Each row of a before or after table is a point. The points were changed in one or more steps. Then noise was added and the rows were shuffled. The steps act on how far a point lies along the listed directions, d1 being the first. Write out the steps. A step turns or swaps two directions, mirrors them in a line or flattens them onto one, adds a multiple of one to another, or multiplies one. Angles are multiples of 10 degrees, from the lower direction toward the higher: turns from -170 to 170, lines from 10 to 170 but not 90. Use the fewest steps. Two steps may share a direction if one is a turn and the other turns, adds or multiplies; they go together, in the order done. Otherwise the lowest direction goes first.
In the rows, zero is written as 128.

Directions:
(1): [100  78]
(2): [ 78 156]
Before (10 x 2):
[[104  63]
 [109 138]
 [119 118]
 [154 206]
 [158 142]
 [111  51]
 [170 139]
 [117  87]
 [143 183]
 [117  49]]
After (10 x 2):
[[183  73]
 [157  93]
 [108 121]
 [141 169]
 [ 85 171]
 [ 73 187]
 [191  80]
 [132 116]
 [133 161]
 [174  73]]
Steps: turn d1 and d2 by -60 degrees

Directions:
(1): [127 173  98 189]
(2): [173 178 171 113]
(3): [186  84 132 163]
(4): [ 93 118 190 166]
Before (11 x 4):
[[ 89 109 119 197]
 [104 111 100 149]
 [ 90 113  82  93]
 [131 152 195 171]
 [114 119 106 155]
 [ 68 113 141 183]
 [ 50 133 163 147]
 [ 90  11 202  65]
 [139 134  98 158]
 [ 80 133  88 158]
 [137 150 173 163]]
After (11 x 4):
[[139 129 106 167]
 [ 64  37 198  44]
 [ 89 134  74 148]
 [119  99  72 100]
 [ 50 137 122 158]
 [ 67 127 119 184]
 [115 169 172 148]
 [109 120 109 157]
 [101 115 100 148]
 [105 178 184 147]
 [ 45 158 126 108]]
Steps: turn d3 and d4 by 40 degrees

Directions:
(1): [121 133  41  85 121 131 167  84]
(2): [191 122 167 115  62 153 168 100]
(3): [139 120 162 109 159  43 133  71]
Before (10 x 8):
[[167 124 137  70 115 113 159  83]
 [200 130 111 111  88 150 172  93]
 [162 100 162 100 135  87 156  37]
 [131 121 215 168 187  34  73 166]
 [149 143  71 125 126 170  96 120]
 [138 125 178 189 114 198 114 215]
 [205 124 159  88 113 100 167  52]
 [111 143 149 163 171 136 121 218]
 [112 142  80 111 154  81 130 118]
 [186 115 183 151  84 144 159 129]]
After (10 x 8):
[[199 132 110 119  82 167 167 111]
 [155 139  73 110 140 131 104  86]
 [156 111 181 119 173  31 151  69]
 [188 111 185 144  91 117 166 106]
 [193 134 157 137  72 217 139 153]
 [122 136 152 129 199  53 140 143]
 [146 111 158 158  87 226 125 159]
 [157 130 135 102  90 196 142 155]
 [105 146  77 139 135 145 117 172]
 [126 125 216 190 169  85  61 210]]
Steps: mirror d1 and d3 in the line at 160 degrees

Directions:
(1): [181 150 190 165  86 103 150 131  71]
(2): [ 47 184 159 129  73 147 123 104 138]
(3): [183 189 128  97 119 145 167 139 198]
Before (14 x 9):
[[ 28 215 176 119  21 159 133  76 177]
 [102  76 116 132 157 143  87 124  90]
 [133 127 153 164  78 117 117 119  76]
 [109 173 126 102 106 161 141 103 193]
 [209  41 106 160 179  83 144 127  90]
 [ 47 203  98  75 123 171 138 121 242]
 [ 61  94 142 166 144 134  90 105 120]
 [ 11  82 113 144 128 127  92 110  92]
 [ 45 144 128 117 111 152 111 105 146]
 [100 145 187 156  99 120 144 113  74]
 [107 107 163 163 117 125  87 111  46]
 [189 154 158 102 155 119 185 163 162]
 [130 188 176 150  98 138 129 131 145]
 [ 39 135 136 149 110 134  99  88 118]]
After (14 x 9):
[[ 32 209 191 142  12 153 134  71 144]
 [191 137 185 131 143 100 180 163 113]
 [125 194 175 145 105 138 129 133 155]
 [205  61  64 123 202 108 150 136 168]
 [ 34 141 113 136 122 146 105  89 141]
 [130 156  95 104 109 153 129 124 185]
 [  6  96  84 119 146 142  93 108 147]
 [ 60 151 210 189  63  99 118 112  39]
 [ 54 107 121 144 159 144  94 109 160]
 [ 96 140  87  84 161 179 100 124 190]
 [ 94 173 123  92 131 155 150 118 184]
 [119 146 183 154  80 126 138  98  97]
 [ 50 129 147 143 101 140 106 104 115]
 [ 97  89  92 107 164 158  91 125 129]]
Steps: mirror d1 and d3 in the line at 50 degrees

Directions:
(1): [124  71 159 105 135 136  22 144 135  95  86 150]
(2): [177  93 201  53 117 101 181  99 130 127 109 113]
Before (8 x 12):
[[138  55 190  71 137 108  83 132 108 110  95 147]
 [141 114 118 134 116 120 113 149 120 115 144 129]
 [113 131 117 151 122 147  67 143 135 117 135 136]
 [111 180  63 197 134 136 119 159 144 142 162 146]
 [159 118 150 107 122 109 130 120 111 132 125 132]
 [121 117 128 124 122 124 178 121 125 132 130 109]
 [158 122 156  73 115 101 159 116 134 132 124 103]
 [ 95 131  77 184 156 156  27 151 138 123 140 146]]
After (8 x 12):
[[107 129 107 146 125 130 168 130 123 135 137 112]
 [156 134 137 117 121 109 152 118 109 141 137 127]
 [131 106 152 119 118 139  66 134 138 109 120 134]
 [147 153 122 101 115 105 187 119 131 145 147  98]
 [145 108 124 125 114 118 116 146 120 115 142 130]
 [159  80 197  58 128  93 171 111 103 132 115 127]
 [109 140  87 178 138 141  47 170 149 119 132 161]
 [125  79 142 124 152 145   7 140 145 105 107 148]]
Steps: turn d1 and d2 by 50 degrees

Directions:
(1): [190  73 117 113 170 127  59 190  77 119 111 182  70 136 108 105  89 139]
(2): [ 84 103  91 159 121 110 187 196 200  87 118 147 115 175  66 148  91 157]
(3): [ 96 165  42 105  97 127 121 215 109 184 160 103  87 110 167 142 164 108]
(4): [149 170 119 172 144 155 187 136 126  96 138 218 115 142 176  53 185 121]
(5): [171 149 202 115 115  49 181 167 133 196 166 108 119 134 115  72  98 138]
(6): [ 88 113 131  32 116 193 167 108  81 106 203 133 117 158 101  99 104 152]
Before (9 x 18):
[[129 125  89  88 127 123 100 175 111 168 158 127  85 121 131 116 125 119]
 [122 156 122 126 144 160 160 108  88 106 161 175 134 131 174  81 180 136]
 [144 145 129 135 157 124 111  81  97 123 104 148 134 131 173  86 151 112]
 [152 109 167 116 136 177 154  92 127  85 153 168 145 166 109  75 112 148]
 [126 144 100 122 144 177 113  80  90  88 139 158 111 122 184 140 166 133]
 [170 156 137 143 138 126  73 109  97 116  93 168 121 107 164 107 165  99]
 [147 135  76 169 133 146  63 184 103 121 102 155  71 106 151 171 137 135]
 [101 137 158 102  98 148 183  92 130 105 177  98 139 149  93 102  98 147]
 [ 93 124 133 124 105  64 185 174 186 156 163 106 119 166  88 125  81 159]]
After (9 x 18):
[[133 146 220  65  89   6 241 194 159 229 233  82 108 176  76  51  46 172]
 [135 157 200  89  95 120 180  83 109 148 191  84 141 135 112  74 101 138]
 [101 112  14 176 140 204  40 168 113  59  79 171  73 115 144 212 149 135]
 [144 132 107  90 123 104 104 179 110 187 162 123  84 117 133 104 122 118]
 [170 119 183 115 138 172 137  78 114 102 154 161 150 152 129  67 121 138]
 [ 98 129  30 156 160 235  51  47  96  31  83 174 123 105 204 200 200 119]
 [129 159 114 147 149 161 132  97  88 103 138 174 140 117 189  95 195 126]
 [151 146 103 178 142 131  65 120 128  91  60 181 122 114 156 137 168 101]
 [138 141 111 163 161 122 102  89 117 107  77 155 133 130 171 106 158 107]]
Steps: turn d2 and d6 by 40 degrees; multiply d5 by 3

Directions:
(1): [189  73  56 121 170  68 160 161 101 105 128 129 175 135 150 108 111 120
 115  36]
(2): [144 205 100 163 160 166 163 172  92 158 142  47 201  96  78 130 127 110
 120 156]
(3): [102 147  52 170 151 169 128 105 148  75  48  87  66 145 162 126 138  58
 133 120]
Before (14 x 20):
[[155  49 223  55  80  51  96 101 162 168 174 249 147 127 140 119 107 194
  139  91]
 [128  45  64 120 136 113  73  88 179  80  79 180  58 167 176 117 143 104
  114  52]
 [197  46 152  84 104  54 142 134 104 137 167 207 160 128 169 103 124 158
  118  85]
 [127  91 112 106 144 108 144 108 152 106 132 154 114 145 175 124 112 119
  148 102]
 [ 87  91 126 123 142 138 101  61 156 110  82 141  36 159 169 129 155 104
  129 142]
 [ 80 194 179 145 119 195 111 110 160 150 129 105  85 136 113 157 108 123
  143 213]
 [147 165 130 147 153 136 127 192  76 183 168  81 187  93  82 153 123 153
  107 110]
 [ 74 111 148 136  63 152  84  62 155  97  92 176  53 163 173 125 143 151
  142 125]
 [ 92  94 210 109  91 142  92  67 170 135 112 220  46 140 175 144 157 145
  146 184]
 [ 86 147 196 104  80 127  98  89 161 155 126 156  69 150 125 140 134 165
  113 193]
 [145 137 197 124 109 126 123 150 118 195 187 124 200  97  68 126 133 198
  133 178]
 [100 209 109 157 127 204 145 139 126 132 106  53 126 126  84 151 153  97
  154 201]
 [ 87  66 165  85  80 117  92  98 160 123  81 170  41 167 157 106 130 110
  129 116]
 [112  64 157 110 129  59 100 158 146 120 138 197 106 119 136 114 119 134
  133  89]]
After (14 x 20):
[[199  74 147  93 109  63 154 146  97 150 172 185 177 116 148 103 123 155
  116 100]
 [ 98 102 141 102 101 134 112 121 142 133  80 128  77 151 138 104 129  97
  127 120]
 [ 84 126 142 129 142 156 106  77 146 134 101 120  61 146 142 135 157 112
  125 170]
 [103 169  86 147 130 184 139 126 138 104  84  77  96 143 118 144 151  89
  155 165]
 [ 97 120 183 113  90 159  59  95 171 160 151 174 101 131 101 138 149 162
  118 164]
 [129 125  57 139 148 110 139 113 142  91  62 102  80 164 161 120 127  96
  102  99]
 [186  76  46 147 173  87 152 159 116 112 107 102 179 130 139 102 124 126
  124  56]
 [ 91 137 104 157  93 164 107  87 135  96  87 134  86 154 162 122 144 130
  138 115]
 [117  96 148 122 141  71 111 172 133 132 141 171 132 107 120 113 116 131
  126 100]
 [135 102  81 152 157 136 138  99 143  94  60 150  80 142 191 129 151  77
  136 117]
 [195  58  95  96 149  46 139 136 138 126 125 178 183 126 154 101 100 129
  125  22]
 [115 124 155 101 126 127 138 111 147 138 163 147 131 130 145 135 115 140
  149 146]
 [113 152  68 166 170 167 136 113 155  87  67  82  73 158 157 138 101  64
  139 126]
 [150 128 110 138 154 115 119 177  86 155 146 106 157 108 112 150 120 145
  106  78]]
Steps: mirror d1 and d3 in the line at 130 degrees; multiply d2 by 0.4
